Rows are points. To make a cloud, some directions were put in groups of two or more. Within a group, all points are equally far from the middle, so they leave a hole (a ring in 2 directions, a hollow ball in 3). The other directions are filled evenly. Then the cloud was stretched, turned, moved and blurred a little. Count the holes, and give their numbers of directions, smallest first.

Cloud, 22 rows:
[[ 2.8 -1.8 -4.6]
 [-3.9 -6.6  0.8]
 [-5.5 -3.3  3.4]
 [ 4.0 -2.5  0.0]
 [-2.5 -7.0  4.0]
 [ 2.8 -4.3  2.0]
 [ 5.1  0.1 -0.2]
 [-0.1 -6.4  4.1]
 [-2.1 -7.1  1.1]
 [ 2.8  3.5  2.9]
 [ 0.3  3.8  2.8]
 [ 0.1 -6.4  0.4]
 [ 4.0  3.5  1.2]
 [ 2.9  0.6  5.3]
 [-3.0 -3.1  7.5]
 [-4.6  0.0  0.9]
 [-1.9  3.1 -0.1]
 [-2.7 -6.4 -0.9]
 [-0.7  3.9 -1.8]
 [ 0.8 -6.1  2.7]
 [-5.2 -5.0  4.3]
 [-1.7 -2.8  7.8]]
Holes: 1 (3)

Cloud (32 x 4):
[[-7.7 -3.4 -1.3 -3.5]
 [-2.9 -1.2  4.5  1.8]
 [-2.5  3.6 -0.3 -0.4]
 [ 4.7 -4.5 -2.6 -3.8]
 [-1.7 -0.4 -3.0 -0.2]
 [ 2.8 -6.0 -0.8 -3.3]
 [ 1.8 -3.7  5.2  2.8]
 [-0.1 -5.8  3.2  3.0]
 [-1.2 -4.8 -1.7 -3.3]
 [ 4.5 -0.3  4.5 -6.2]
 [ 1.9 -2.7  1.5  1.4]
 [-5.9 -4.6  2.4 -3.4]
 [-3.3 -0.3 -1.4 -4.5]
 [-0.2 -7.1 -1.9 -2.6]
 [-1.5  3.0 -3.7 -6.3]
 [-0.8 -4.6 -0.4  1.6]
 [-0.3  3.5 -0.1  0.0]
 [-5.6  2.2  5.5 -7.2]
 [ 1.3 -4.4 -5.9  0.7]
 [-2.9 -2.4 -2.7  0.8]
 [-1.8 -2.5  2.9 -6.4]
 [ 1.7 -1.5 -2.3 -5.1]
 [ 3.6 -6.7  0.6  2.1]
 [-3.1 -5.2  0.4 -0.5]
 [-3.5 -1.0 -0.9 -8.0]
 [-6.8  2.9 -3.5 -6.7]
 [-1.0 -7.7 -1.7 -1.7]
 [ 2.4 -5.2 -1.9 -7.9]
 [-5.7  0.5 -1.6 -4.9]
 [-5.7  1.2  3.7 -5.2]
 [-2.0 -1.1 -2.0 -5.0]
 [-9.0 -1.7 -1.9  5.2]]
Holes: 0

Cloud:
[[ 2.9  1.3 -2.2 -0.8]
 [-9.2 -0.7 -5.7  2.5]
 [-1.5 -2.0 -0.1  3.7]
 [ 1.1 -6.9  0.8  5.3]
 [-2.6 -1.6 -5.7  4.5]
 [-4.5 -2.4 -0.7  3.8]
 [ 5.0 -1.6  3.9  0.0]
 [ 2.0  1.1 -4.9  0.2]
 [-4.8  3.9 -4.4 -4.0]
 [ 4.6 -1.6 -3.0  2.0]
 [-6.9 -3.7 -0.1  4.8]
 [-3.5 -0.9 -0.8  1.6]
 [ 1.4 -6.2  1.7  3.3]
 [ 0.9 -1.3 -2.5  6.7]
 [-2.6  2.9 -2.5 -5.5]
 [-6.3 -4.4 -3.4 -4.7]
 [ 1.2  1.0 -0.6  6.9]
 [-3.4  0.3 -2.6 -1.4]
 [ 5.0  3.4  1.7  1.3]
 [-7.4  0.3 -7.7  2.4]
 [ 1.7 -6.5  2.7  1.6]
 [ 2.4 -5.7  0.3  5.0]
 [-4.3  2.6 -7.4  1.4]
 [ 3.6 -5.6  1.8  3.1]
 [-4.9 -2.3 -6.0  5.7]
 [-3.3 -2.5 -1.1  3.4]
 [ 4.8  2.5 -1.8  0.3]
 [-2.1  2.2  1.8 -6.3]]
Holes: 0

Cloud:
[[-6.2  1.5  3.8  0.7 -2.2  4.4]
 [-2.7 -2.5  3.1  2.4 -3.0  5.3]
 [ 3.6  0.8 -7.6  4.0  0.2  0.4]
 [-4.0  2.3 -5.9  4.3 -1.4  0.9]
 [ 6.7 -2.5 -4.9 -1.6  3.3 -3.4]
 [-2.2  3.5  0.4 -8.5 -4.0 -2.4]
 [ 3.6  1.8 -0.4 -6.4 -5.6  2.4]
 [-0.2  2.7  0.6  1.7  6.2  5.0]
 [ 1.9  2.6 -5.1 -3.5  3.4  2.3]
 [-1.3  1.0  5.2  2.4  7.6 -2.6]
 [ 3.0 -1.1  2.3  7.4  4.2  1.9]
 [ 5.3  5.2  2.0 -2.4  0.2  1.9]
 [ 1.2 -1.5  1.0 -8.7 -1.3 -3.5]
 [ 0.4  3.9  4.9 -2.0  4.5 -4.4]
 [ 2.8  0.4  3.0  5.1  0.6 -2.1]
 [ 3.8 -3.9  4.0 -2.5 -1.3  0.3]
 [ 0.0  3.2  3.7 -8.6 -3.2  2.0]
 [-0.7 -3.5 -1.0  8.3  6.3 -1.7]
 [ 3.8 -5.4 -5.8  1.9  2.0  1.4]
 [-1.9 -3.3 -4.6 -1.1 -1.0 -5.5]
 [-1.0  0.5 -3.1 -1.8  1.9  5.7]
 [-5.3  1.1 -5.2 -2.0 -4.2  1.9]
 [-1.1  4.7  4.5  1.4  6.6  0.8]
 [-2.3 -1.8  3.7  1.7 -3.5  5.0]
 [-2.3 -6.5 -2.7 -0.3  1.9  0.2]
 [ 0.7 -3.1  5.9 -5.1  1.1 -1.2]
 [ 2.1  3.0  5.3 -7.8  1.9  2.1]
 [-3.4 -3.6  4.1  5.6  2.9 -2.3]
 [ 0.1 -1.8  2.0  2.6  0.1  6.9]
 [ 1.4 -3.6 -4.0  6.8  6.4 -1.9]
 [ 2.3  0.0  5.3  0.1  9.2 -0.1]
 [ 5.3  5.8 -2.3 -6.0  0.3  0.1]
 [-3.2  4.1  5.7 -0.5  3.6 -1.9]
 [-2.9 -5.0 -5.8  3.3 -4.4  1.1]
 [ 2.4  1.3  5.6 -0.1  8.6 -1.6]
 [-2.4  5.0 -2.3 -5.5 -4.6 -2.7]
 [-4.6 -1.6  6.4 -1.5  2.2 -1.4]
 [-0.9  5.1  5.2  0.2  5.7 -0.5]
 [-7.7  0.5  2.3  0.0  1.3  2.6]
 [-2.1 -5.9 -2.4 -1.5  2.9  0.4]
 [ 5.7 -1.1 -4.6 -2.2  5.0 -4.4]
 [ 2.3  5.1 -6.2 -1.8  1.1 -0.3]
 [ 4.2 -4.8 -4.1 -4.2 -2.1 -1.8]
 [-2.4 -4.8 -6.3  3.1 -3.9 -1.6]
 [-2.3  4.6  1.6 -6.6 -3.1 -3.2]
 [ 0.8 -6.8 -4.1 -0.3  1.9  0.5]
 [ 4.6  4.1  1.7 -6.7 -1.7  2.7]
 [ 0.2  0.1  5.1  3.0  7.0 -3.5]
 [-1.8  0.8  3.2  5.3 -2.4  0.4]
 [-3.5 -6.8  1.9  2.2  2.5  1.4]
 [-1.7 -0.1  0.3  3.9  9.3 -1.3]
 [-5.4  3.3 -1.7  3.9  2.9  1.5]
 [-2.6  0.8  6.1 -6.7 -0.3 -1.4]]
Holes: 3 (2, 2, 2)

Cloud, 77 rows:
[[ -1.6   2.5  -1.0  -2.4  -4.2  -4.3  -1.8  -6.3]
 [  0.3   3.3   0.3  -1.4  -1.5   0.5  10.8   2.0]
 [  1.8  -3.2  -0.4   1.4  -1.7  -4.0   8.3   0.5]
 [  2.6   4.4   3.6  -2.2   0.1  -3.1   4.1   0.4]
 [  1.4  -0.9  -5.9  -3.3  -5.9  -2.1   4.1  -5.1]
 [ -4.5  -2.0   2.7  -0.9  -6.3  -3.4  -2.6   0.0]
 [  1.0   1.2  -2.8  -0.2  -3.9  -2.2  -5.9  -3.9]
 [ -3.0   7.5   0.5  -2.4  -3.2   0.0  -0.3   2.0]
 [-10.0   3.8  -4.5  -1.2  -1.4  -2.7  -1.5   0.6]
 [ -7.6   3.4  -0.3   6.9  -2.3   3.6   3.0   0.8]
 [ -4.7  -3.4  -1.3  -2.2  -2.2  -4.3  -6.2  -2.3]
 [ -3.7  -3.3  -4.2  -0.5  -3.7  -5.2  10.0   1.8]
 [ -1.5   2.3  -8.3   2.2   3.2   1.4   6.5  -1.5]
 [ -5.9  -3.2  -1.0   4.8  -1.9   0.5  -0.2  -4.5]
 [ -3.0   7.7   2.0   3.2   2.8  -0.9   6.3   0.1]
 [ -2.5  -1.2  -1.5  -0.2   1.7   7.5  -5.2  -2.1]
 [  5.8  -2.0   0.0  -0.6   4.7   0.0   3.6  -4.3]
 [ -0.7   1.3  -6.4  -1.6  -7.8  -3.1   3.4  -1.9]
 [  0.0   2.9   1.3   6.0   1.8  -0.5  -1.0   2.9]
 [  3.4   2.2   0.6  -1.7  -6.8   2.4  -2.7  -6.1]
 [ -5.5   2.0  -6.6  -3.9   1.7  -2.9   6.9   3.5]
 [ -5.5  -2.3  -4.1   3.8   2.3   1.0   7.1   2.7]
 [  3.4  -1.4  -6.6  -1.3  -0.6  -3.4   0.3  -5.2]
 [  4.5   2.5  -2.3  -1.9   2.5  -1.3   3.1  -7.0]
 [ -1.9   4.3   0.5   3.9  -1.5  -0.9   0.7   4.4]
 [ -1.9   1.4  -1.7  -0.9  -1.5  -5.9  -5.9  -1.9]
 [  0.8  -7.7  -3.0   2.0  -0.7   2.4   0.1  -3.5]
 [ -1.4   4.1   0.4  -1.3  -2.4  -0.8  -0.6  -7.7]
 [ -9.3  -2.3  -1.1   1.4  -3.7  -3.2   2.2   2.9]
 [ -6.6  -3.6  -3.6  -1.9  -3.5  -2.3   0.1  -6.4]
 [  3.9   0.7   1.6  -3.0  -1.0  -6.5   2.0  -0.7]
 [ -4.7   0.7   1.2  -1.3  -8.9  -3.2  -0.9  -1.4]
 [-10.4   3.3  -6.3  -3.9   2.7  -2.4   1.5  -1.3]
 [ -0.8  -5.7  -2.8   4.0  -0.9  -0.2   7.2  -0.3]
 [ -1.8   8.0  -4.5   3.1   0.6   2.2   6.2  -2.6]
 [ -5.1  -3.8  -2.7   2.8   3.0  -3.1  -1.5  -5.9]
 [-10.3   4.8  -0.4  -3.2  -5.0   0.9   2.9   1.6]
 [  2.2   0.3   0.7   0.7  -1.3  -6.4  -0.6   1.2]
 [  0.0  -1.8   0.2  -1.6  -5.0  -2.8  11.3   0.3]
 [ -2.9   7.3   1.9  -3.3  -4.6  -1.3   3.7   0.4]
 [ -7.5   4.5  -2.6  -3.1   2.3  -0.4  -0.4  -5.2]
 [  3.5  -0.9   2.9  -0.3  -8.6  -0.1   5.5   1.1]
 [ -1.0   5.8   2.2   2.3  -1.4   0.5   7.1  -4.8]
 [ -3.5   8.0  -1.4  -4.1  -5.3   0.0   2.2  -4.2]
 [  0.9  -6.1   2.2  -0.1   2.0  -1.4   5.3  -1.5]
 [ -0.9   0.4  -3.0  -6.6  -0.7  -6.5   8.0  -1.8]
 [ -1.2   1.4   0.9   3.7  -4.4  -0.2   1.9  -6.7]
 [ -7.5  -3.3  -5.2  -2.0  -1.9  -4.5  -1.4  -3.6]
 [ -1.3   1.6  -7.4   3.5   1.4   2.5   7.1  -0.6]
 [ -0.6  -1.7  -0.1   0.1   1.8   4.1   4.0   4.6]
 [ -3.2  -2.2   3.9   5.5  -0.9  -2.0  -0.6  -0.8]
 [  0.2  -4.3  -1.8  -2.3   2.0   0.8   2.3  -6.5]
 [ -6.4   6.9  -4.0   3.8  -1.7   3.1   1.1  -3.0]
 [  0.6  -5.1  -1.9  -7.1   0.2  -4.2  -1.2  -2.7]
 [  4.7   0.9   1.9   0.7  -2.0   4.3   6.4  -2.1]
 [ -0.5  -6.0   6.2  -0.4  -3.7   4.9   0.9   0.6]
 [  0.4   6.5   0.6  -4.8  -0.8  -1.0  -3.8  -1.7]
 [ -0.8  -3.5  -6.8  -3.5   0.4  -6.6   1.5  -0.4]
 [ -3.1  -4.2  -0.4  -4.5   0.3  -4.8  -6.0  -4.5]
 [ -2.7   0.7  -3.2   0.0  -1.8   5.2  11.0  -2.5]
 [ -2.9  -6.2   1.8  -2.9   0.7  -5.5   0.4   0.0]
 [ -2.9  -5.0   2.7   4.6   4.6  -2.7  -4.4   1.1]
 [ -1.5  -5.0  -5.1  -4.2  -7.4  -1.2   2.8  -1.0]
 [  4.4   1.7   0.7  -5.6   2.5  -3.3   2.4   1.1]
 [ -4.4  -1.7  -3.9  -2.0  -1.7   1.7   2.5   5.6]
 [ -7.9  -1.5  -1.7  -3.0  -1.2  -8.5   0.3  -3.2]
 [ -0.1   1.7   4.4   3.1  -0.4  -1.3   2.3  -5.2]
 [ -3.9  -1.1   2.1  -1.9   3.2   1.2  -0.5   3.9]
 [ -6.0   5.0  -3.2   2.6  -3.3   5.4  -2.7  -2.3]
 [ -6.3  -0.9  -1.2  -3.5  -3.9  -2.7  -0.7  -6.6]
 [ -4.1   1.4  -9.0  -0.9   4.8   0.7   4.4  -2.5]
 [ -7.0  -3.0  -6.1   0.8  -2.8   0.7  -2.2  -3.1]
 [ -7.9   1.3   2.0  -3.9  -1.6  -1.3   4.4   0.8]
 [ -4.4  -1.1   0.3   1.7   0.2   7.4   2.6  -0.5]
 [ -2.6  -1.0  -2.3  -7.7   1.0  -4.1   4.3  -1.3]
 [  5.2  -5.2   0.8  -0.3  -1.6   4.8   2.8  -3.7]
 [  2.0   4.1  -3.7  -3.1  -3.1   1.5   5.1  -5.9]]
Holes: 3 (2, 2, 2)
